Rows are points. The window is the flat piece filled in between its corners: a triangle in 3 columns, a solid with four corners in 4, and so on. A path goes straight from each point to the next, and from the last back to the first. After which points does the path pass through the window?

Window (3 x 3)
array([[-0.25,  0.29,  0.76],
       [ 0.23,  0.13, -0.45],
       [ 0.12, -0.22, -0.06]])
Path:
(1): [ 0.51, -0.08, -0.52]
(2): [0.33, 0.36, 0.25]
(3): [-0.34,  0.13,  0.08]
(4): [-0.62,  0.43,  0.27]
(5): [0.18, 0.11, 0.54]
(6): [-0.01,  0.14,  0.75]
(7): [-0.61, -0.04,  0.61]
(8): [-0.27, -0.17, -0.64]
(9): [0.55, 0.15, 0.07]
(10): [ 0.57, -0.14, -0.36]
(11): [ 0.12, -0.05, -0.54]
(12): [-0.34,  0.06,  0.54]
(13): [0.18, 0.08, 1.10]
(14): [ 0.61, -0.75,  0.36]
(15): [-0.40,  0.40, -0.48]
(16): [-0.03,  0.09, -0.72]
Through the window after points: 4, 8, 14

Window (4 x 4)
array([[ 0.13, -0.72, -0.22,  0.14],
       [ 0.10, -0.61,  0.30,  0.32],
       [ 0.25,  0.97, -0.16,  0.02],
       [-0.36, -0.58, -0.11, -0.30]])
Path:
(1): [ 0.05,  0.75, -0.25,  0.64]
(2): [-0.36, -0.71, -0.05,  0.12]
(3): [ 0.69, -1.67, -0.24, -0.16]
(4): [ 0.17,  0.14, -0.09, -0.24]
(5): [-0.14,  0.55, -0.22,  0.31]
(6): [ 0.09,  0.07, -0.12,  0.31]
(7): [ 0.29,  0.43,  0.31, -0.17]
(8): [ 0.32,  0.22,  0.21, -0.31]
(9): [-0.29,  0.31, -0.45,  0.38]
(10): [-0.07,  0.26, -0.35,  0.79]
(11): [ 0.47,  0.19,  0.07, -0.16]
(12): [ 0.33, -0.20,  0.00,  0.03]
Through the window after points: 4, 6, 8

Window (8 x 8)
array([[-0.32,  0.06,  0.22,  0.43,  0.91,  0.21,  0.05,  0.37],
       [ 1.13,  0.34, -0.21,  0.67, -0.20, -0.42, -0.02, -1.26],
       [ 0.05,  0.11, -0.58,  0.02,  0.17,  0.10, -0.25,  0.29],
       [-0.03,  0.99, -0.49, -0.41,  0.08, -0.65, -0.59,  0.36],
       [ 0.38,  0.39, -0.18, -0.19,  0.24, -0.69, -0.69,  0.96],
       [ 0.08,  0.17, -0.20, -0.01, -0.37, -0.76,  0.20, -0.40],
       [ 0.44, -0.09,  0.64,  0.35,  0.24,  0.70,  0.46, -0.64],
       [ 0.51,  0.43, -0.18,  0.08,  0.68, -0.02,  0.29,  0.55]])
Path:
(1): [ 0.22,  0.25, -0.21,  0.01,  0.54, -0.21,  0.00,  0.03]
(2): [ 0.32,  0.34, -0.31, -0.19,  0.48, -0.09, -0.05, -0.38]
(3): [ 0.04, -0.09, -0.09,  0.63, -0.56, -0.21,  0.07,  0.72]
(4): [ 0.30,  0.50,  0.06,  0.86, -0.26,  0.79,  0.29, -0.10]
(5): [ 0.41,  0.03,  0.36, -0.10,  0.56, -0.27,  0.15, -0.36]
(6): [ 0.33,  0.17,  0.04, -0.17,  0.52, -0.13, -0.14, -0.03]
(7): [-0.07,  0.41, -0.04,  0.53,  0.24, -0.19, -0.23,  0.92]
(8): [-0.04,  0.96, -0.33,  0.45, -0.44, -0.21, -0.34,  0.39]
(9): [ 0.54,  0.02,  0.14,  0.01,  0.36, -0.09, -0.02, -0.18]
(10): [ 0.00,  0.16, -0.09, -0.14,  0.69, -0.11, -0.11,  0.17]
(11): [ 0.05,  0.19, -0.28,  0.31, -0.32,  0.18, -0.05,  0.57]
(12): [ 0.60,  0.66,  0.16,  0.44, -0.04,  0.04,  0.60,  1.05]
Through the window after points: 2, 6, 8, 12

Window (9 x 9)
array([[-0.14, -0.75, -0.01,  0.21,  0.03, -0.70,  0.04,  0.00, -0.24],
       [ 0.56,  0.06, -0.47, -0.25, -0.38, -0.85, -0.06,  0.56, -0.38],
       [-0.25,  0.25,  0.09, -0.14,  0.39,  0.39, -0.23,  0.15,  0.92],
       [ 0.63, -0.05, -0.58,  0.00,  0.38, -0.48, -0.05, -0.04, -0.26],
       [-0.22,  0.46,  0.28, -0.67,  0.11,  0.55,  0.06, -0.53,  0.35],
       [ 0.66, -0.10,  0.03,  0.20, -0.31, -0.12,  0.06, -0.07,  0.08],
       [-0.12,  1.79, -0.33,  0.22, -0.28,  0.69,  0.61, -0.15, -0.18],
       [-0.03,  0.78,  0.92, -0.27,  0.56,  0.19, -0.32, -0.31,  0.42],
       [ 0.22, -0.33, -0.43,  0.19, -0.33, -0.59, -0.68, -0.14, -0.33]])
Path:
(1): [ 0.22,  0.28, -0.08, -0.01, -0.16, -0.40,  0.10, -0.14,  0.32]
(2): [ 0.19,  0.24, -0.60, -0.30,  0.22, -0.53,  0.07, -0.38,  0.30]
(3): [ 0.73, -0.33,  0.21,  0.23, -0.64, -0.46, -0.26,  1.21, -0.97]
(4): [ 0.16, -0.25,  0.02,  0.20,  0.14, -0.23, -0.21,  0.29, -0.19]
(5): [ 0.35,  0.75, -0.55, -0.32, -0.39, -0.31, -0.04, -0.04,  0.65]
(6): [ 0.37,  0.72, -0.66,  0.39,  0.43, -0.86, -0.21, -0.34,  0.38]
(7): [ 0.33, -0.61, -0.05, -0.24, -0.03, -0.04,  0.03,  0.20, -0.46]
(8): [ 0.29, -0.31, -0.10,  0.04, -0.10, -0.18,  0.25,  0.77, -0.98]
(9): [ 0.45,  0.52, -0.28, -0.10,  0.10, -0.19, -0.25, -0.41,  0.42]
(10): [ 0.69,  0.63, -0.08,  0.37, -0.60, -0.60, -0.12, -0.29,  0.44]
(11): [-0.22, -0.06,  0.06, -0.23,  0.60,  0.02, -0.15,  0.28, -0.30]
(12): [ 0.28,  0.21, -0.10, -0.07,  0.07,  0.03,  0.10,  0.28, -0.26]
Through the window after points: 2, 6

Window (11 x 11)
array([[-0.67,  0.36,  0.07, -0.43,  0.58, -0.74,  0.40, -0.25,  0.22,
         0.14,  0.19],
       [ 0.28, -0.35,  0.22, -0.15,  0.28,  0.86,  0.05, -0.56,  0.00,
        -0.77,  0.07],
       [ 0.88,  0.01, -0.55,  0.37,  0.19, -0.55,  0.56,  0.25, -0.04,
         0.06,  0.60],
       [-0.24,  0.84, -0.03, -0.40,  0.43, -0.96, -0.02,  0.35, -0.44,
         0.04, -0.57],
       [-0.78,  0.57,  0.10, -0.08,  0.06,  0.53,  0.25, -0.07, -0.20,
         0.27,  0.29],
       [ 0.33,  0.56,  0.05,  0.34, -0.01, -0.04, -0.57, -0.13,  0.73,
        -0.63,  0.04],
       [ 0.20, -0.13, -0.44, -0.12,  0.71, -0.27,  0.03,  0.37,  0.03,
         0.68, -0.02],
       [ 0.49, -0.65, -0.23,  0.64,  0.23, -0.12,  0.13, -1.13,  0.25,
         0.67,  0.48],
       [-0.17,  0.25,  0.49, -0.33, -1.08,  0.40,  0.24, -0.04,  0.76,
        -0.63, -0.58],
       [ 0.12, -0.23,  0.24,  0.93,  0.31, -0.01, -0.35,  0.49,  0.41,
        -0.33, -0.72],
       [-0.71, -0.50, -0.92, -0.68, -0.92, -0.27,  0.66,  0.15, -0.03,
        -0.32, -0.67]])
Path:
(1): [ 0.11,  0.43, -0.33, -0.24,  0.09, -0.40,  0.33, -0.12, -0.02, -0.11,
 -0.58]
(2): [-0.97,  0.16,  0.32, -0.28,  0.22, -0.41, -0.32,  0.60, -0.46,  0.07,
  0.26]
(3): [ 0.18, -0.61, -0.08,  0.49,  0.05, -0.16, -0.03, -0.46,  0.14,  0.35,
  0.40]
(4): [ 0.18,  0.53, -0.46, -0.31,  0.09, -0.01,  0.56, -0.66,  0.47, -0.03,
 -0.58]
(5): [ 0.20,  0.04, -0.97, -0.06,  0.52,  0.01,  0.09,  0.15,  0.66,  0.25,
 -0.32]
(6): [-0.02, -0.02,  0.52, -0.05,  0.03, -0.19,  0.16,  0.11, -0.43,  0.20,
  0.29]
(7): [-0.79, -0.06,  0.11, -0.07, -0.48, -0.05, -0.36,  0.41, -0.22, -0.52,
  0.54]
(8): [ 0.26,  0.16, -0.07, -0.22,  0.38,  0.09,  0.41, -0.14,  0.37, -0.17,
 -0.62]
(9): [ 0.04,  0.49, -0.01,  0.22,  0.43,  0.61,  0.57,  0.07,  0.44, -0.12,
 -0.51]
(10): [ 0.03,  0.09,  0.21, -0.02,  0.21, -0.54, -0.50, -0.12, -0.20, -0.05,
  0.28]
(11): [ 0.36, -0.12,  0.12, -0.14, -0.39, -0.16, -0.72,  0.71,  0.00, -0.23,
 -0.22]
(12): [-0.40,  0.26, -0.37, -0.12, -0.02,  0.04,  0.72, -0.45,  0.17, -0.21,
 -0.33]
(13): [ 0.09,  0.50, -0.61,  0.15,  0.18,  0.27,  1.01,  0.21,  0.44, -0.21,
 -0.18]
(14): [-0.63, -0.32,  0.29, -0.73,  0.10, -1.30, -0.80, -0.08, -0.52,  0.35,
 -0.22]
(15): [-0.08, -0.46,  0.15,  0.32, -0.37,  0.09, -0.21, -0.24,  0.04, -0.19,
  0.08]
(16): [ 0.41,  0.57, -0.34, -0.13,  0.31, -0.02,  0.34,  0.01,  0.53, -0.09,
 -0.44]
Through the window after points: 1, 3, 5, 13
